Each point is reached from the start by the listed moves, each made once or not at all, plus a little noise. Say if it took an odd or an even number of moves. Then give how often each move was made.

Moves:
(1): [ 32  -7 -14  -2  30  11]
(2): [ 18  57  -7 -18  -7  -2]
(3): [-3 -1 34  3 20  8]
Start: [  1  47  17 -18   2   4]
Points:
[ 32  39   5 -21  29  15] => odd (1, 0, 0)
[ 19 106   6 -38  -5   6] => odd (0, 1, 0)
[ 48  97  29 -36  45  20] => odd (1, 1, 1)

Moves:
(1): [ 59 -30  11 -33   6   8   1 -42   2]
(2): [ 7 62 46  2  8 -3 -5  6  4]
(3): [ -7 -33  28  12  27   6 -12  12  19]
(4): [ 17  -7  -3  46  17   7  22   0 -13]
(5): [-29   1  -1 -26  44   1  29 -35  -3]
(6): [-15  12  -8   9  14  54   5   1  -3]
(7): [  7  -7   4  -9 -31   3  53  12  26]
(8): [ 13  11 -40 -32  34 -10   0  43  17]
(9): [  7  -6 -23  19  -6  -6 -20 -12  41]
Start: [ 10  15  18 -25 -17  37  33 -11 -25]
Points:
[ 57   7 100 -21  88  54  63 -69 -13] => odd (1, 1, 1, 1, 1, 0, 0, 0, 0)
[ 18  33  91 -17 -11  41  69  23  34] => odd (0, 1, 1, 0, 0, 0, 1, 0, 0)
[49 40 53 -8 37 40 90 65 28] => odd (0, 1, 1, 1, 0, 0, 1, 1, 0)

Moves:
(1): [ 44  -4  22  -3 -10  11  -1  -1  -7   3   1  -2  -6 -12   0   9  -3 -11
   7  22   6]
(2): [  7  53   6   6   1   3  -2 -13  -6 -26 -20 -10  -2  13  -8  -7  -6   2
  10  13  -3]
(3): [ -7  13  41  21  12  -4  -3   6  -2  11  -4   2  -8   3  -3   0   9  -5
  13  -9 -14]
(4): [  8   4 -10  42  -5 -13  -2  11  -3   1   5   1   7  -3 -13  -6 -14  -5
 -10   1   4]
(5): [  6  11  -6 -11  48   9  10  15  -4  12   1 -10   2  -4 -16   5   2   5
   7   6   2]
(6): [ -4  -1   3   6   0  42   0  -1  -3   7  17 -15   5  13  10 -20  -5  -1
  -9 -13   6]
(7): [ 16   2  -5   2  -9   8  49 -17 -11  -8 -13   0   5  -9   2  -1   8   4
   6 -24  -6]
(8): [ -1   9   0 -16 -10   7  11  24  -5  -6   5  10   7   3  -1 -11   3  -5
  -1   4  -4]
(9): [ 10  10   6  -5  -7  -4  15   8  52  11   0 -11   2  20   2  -9  -6   8
  -7  -6  -6]
(10): [ -4  15 -12  -5 -16   0   1   3  -6  53  12   7  -7  -6  -2  -6   9   9
  27  -8   5]
(11): [  7  15 -10  -7  10 -10   2 -11   0  -2  45  14  -5  20  -3  12   3  -4
  -9  10 -12]
(12): [  0  -3   0   2   6  16  -2 -11   8   3 -10  32  -9   5  -4  -9   3  -6
  -2  -3   9]
(13): [ 5  2  9 -9  2 -5 -8 -4 -8 11 -2  3 31 11 -7  0  1  3 -8 -4 11]
(14): [ 10 -14  -6   4   2  -3  -5   5 -13   1 -14  -6 -14  35  -9 -11   1  -6
   7   4   1]
(15): [  5  -4  -3  19   5 -15   3   9  -6  -1  -5  11   7   7  55   2 -11  -8
  -2   0   7]
(16): [ -5   0   1   4  -3  14  -7  18   3  -2 -10   6   5  15  -3  41   5   9
  -4  -3  -1]
(17): [  9  -2  -4  11  -6   0   0   3  16 -11  -3  -6  -4  -1  10 -22  67  -5
 -10   1  16]
(18): [ 14  -7  16   4   0  -4 -14   5 -10  -9   7  12  -7  -9   5  -2  -2  56
  -8   6  -6]
(19): [-11 -12   3  11   0   7  14  -5  16 -16  14   4  23   3   1  -1  -3   3
  45  18  12]
(20): [-13   4  11   3  -4   2  22  -1   2  10 -11  -3   1   7  -3   3   5   3
  -9  30  -3]
Start: [-12   6  33  27 -25 -22 -21  -9  34  -6  35  -8 -40   7  -8  -9  21  33
 -16 -14  15]
Points:
[ 53  10 121  59  16  18  45 -18  37   1  14  25 -11   2 -25 -26 108  81
  26  29  46] => even (1, 0, 1, 0, 1, 0, 1, 0, 0, 0, 0, 1, 1, 0, 0, 0, 1, 1, 1, 1)
[ 55  65  44  97 -70  54  36   6  22   2  26  34  23  47  31 -40  75  22
  30  -9  77] => odd (1, 1, 0, 1, 0, 1, 1, 1, 0, 1, 0, 1, 1, 0, 1, 1, 1, 0, 1, 0)
[ 57  67 112 114  14  47 -21  48  25 -29  33  32  10  50  15 -28  68  63
  13  25  61] => even (1, 1, 1, 1, 1, 1, 0, 1, 0, 0, 0, 1, 1, 0, 1, 1, 1, 1, 1, 0)

Moves:
(1): [ 20  -8   0  -5  -4  -5   3  -6   1  -4  19   9   4   9  -1 -14   4  11
  -4  -1  12  -4  -9   6   5  -6  -4]
(2): [  5  19  -7   6  12   1  10  -2   3   1  -7 -10   0  -1   0  -4   3   1
   1  -4   5   4   0   7   8   4  -7]
(3): [  2  -6   8  -2   7   1   7 -10   7  -2   0  -5  -9   1   6  -8   2  11
  -4   2  -6   6   3   2  -3  -8   6]
(4): [ -3  -8  13  10  -9  -1  -7   1  -5   1  16 -16   3  18  -4  -3  13 -11
   8   3  -3   0  -3   1   9  -7   3]
(5): [ -4  -1   2 -10  11   6  -3  -6   0  -2   2   1  -6  -2  -9  -3   9   0
   8   3   6 -11  -8  -3   2  -5  -2]
(6): [-2  1 -1 -4 -3 17  2 -5 -3 13  1  2  9 -3 12 -5  2 15 -3  8 -3  3 -3  5
  6  7  2]
(7): [ 0 -1  1  7 -2  4 19  1 -6 -7 -2  3  3  1  3  5  1  9 13  8 -1 -1 -1 -2
 -5 -3  1]
(8): [-17 -10   7   1   3  -1   7  15   0  -2   2   6  -5  -7   0  -6  -8   8
   1  -8   2  -7   5  -2  11  -1  -7]
(9): [  4   5 -11  -2  -5   3  -3  -8  24   2  -7  14  -1 -13   7  -1  -4  19
  15 -15 -12  -8  10   9   5   4  -7]
(10): [  0  -1   5  -7  -2   2  -2  16   2  26  12  -1 -11  12 -12  10   3  -1
   0   9   1   2   3   8   3  -2  17]
(11): [ -5   8   4 -13   0  -5  -7   1   8  -7  17  -3   4   5   7   9   5   4
  12 -10  17  10   3  -1  -5  -6  -8]
(12): [ -4   6   9   0  -4   8   9  -9  -6  -3  17   8 -14  -9  -6  -1  -5  -2
  10   3  -9  17   0 -12   9  -5   5]
(13): [-5  5  2 -5 -7 -9 -3  2  6  7 -3  3 16 -6 -3 -6  1  1 12  3  2  5 -3 -3
 -2 -6 -1]
(14): [ -6  -7   5 -11   5  14   0  -5  -2   3   2   0  10  21  -4  -1  -7   0
  -2  10  -4  13  12  -2   8   9  -8]
(15): [ -1   7  -2  -2   8 -14 -12   5 -18   2  -7  12  -5   9   7   0  12  12
  12  -1  -4   3   9   0  -6  -5  -3]
(16): [  4  -6  11  -3  12  -5  -1  12  -3  -5   2   6   5   6  -1  12   7 -10
 -11   0  -4  -2 -10  -1   5  -8  16]
(17): [  2  -7  11 -10 -17  -3   4  -5  -8  -3  -2  10   7  -9  -8   4  19   8
  -8 -11   3   4  14   4   5  16  -9]
(18): [-19  12  -1  -4  -1  -9   7 -19   0  -6  21  -9   7   9  -4   4  -6  25
   7 -12  -7  16 -10   6  -6  10  -3]
(19): [  3  -2   5  -6 -15  20   1   6 -23 -11 -24   0 -16  -6 -11  -4 -14   6
  20 -17   3  -4   6   4  -3  -2   7]
(20): [  1  -2   3   3 -13  -7 -17   5   3  -9   0   2  -1   4  -8   4   5  10
   2  26   1   5 -12  -9  12   5 -16]
(21): [ -7  -3  -3  10 -10   4  -6 -23  12   8  -5  10  -3  14  -1  -3  -7  13
   0  -4  29   9   3   2  -1  16   1]
(22): [ -2  -4 -17  -6   7  -5   6   1   7  -3   6  -8   7  15   1  -1  12   9
   4  -5   0  14 -10 -13  -2  -2  11]
(23): [ -3   5 -11   7   6   1  -3  -2  -3  -1   3  -5  13  -6 -12   9  -6  12
   5   4   5  10  15  -2   1   1   1]
(24): [  0 -12  -3  -2   3  -1   0  -2   2  -2   2   8   5  -3  -4   1   5   2
   4   3   5  16 -12  22  -2 -12  -8]
Start: [  9  14  21 -12 -20  -4  -7  18 -10   2  -2  10   3  14 -11   4  11   3
  14  -7  -7  13   2  10 -10  -3  10]
Points:
[-17  -2  43 -27 -25   2  24 -32 -25 -12  67  47  15   9 -24 -14  47 121
  76 -20 -16  59  11  43  22 -16 -15] => even (1, 0, 1, 1, 1, 1, 1, 1, 1, 0, 0, 1, 0, 0, 1, 0, 1, 1, 0, 0, 0, 0, 1, 1)
[-16  19  48 -24 -32  -1  -6  -3  12  13  43  14   8  65 -11  37  22  80
  28  21  23  61 -22  20  -4   9  26] => odd (0, 0, 1, 0, 0, 1, 1, 0, 0, 1, 1, 0, 0, 0, 0, 1, 0, 1, 0, 1, 1, 0, 0, 0)
[  6   5  37 -41 -43  -7 -16 -12 -52 -31   9  21  14  48 -44  -3  21  99
  40  -6  -1  59  30  20   4  16 -20] => odd (1, 0, 1, 0, 0, 0, 0, 0, 0, 0, 0, 0, 0, 1, 1, 0, 1, 1, 1, 1, 0, 0, 1, 0)
[ -8  18  26 -42   2   0  19 -24   3  16  87 -14  30  74 -64 -14  38  59
  65  11   2 101 -19  25  21 -33  19] => odd (1, 1, 1, 1, 1, 0, 0, 0, 0, 1, 0, 1, 1, 1, 0, 0, 0, 1, 0, 0, 0, 1, 1, 1)
[-16  27  32 -29 -40  -5  18  16 -35   8  31  42   0  63 -33  -4  20 111
  76   0  21  73 -28   6  26  -2  29] => odd (1, 1, 0, 0, 0, 1, 1, 1, 0, 1, 0, 1, 1, 0, 1, 1, 0, 1, 1, 1, 1, 1, 0, 0)
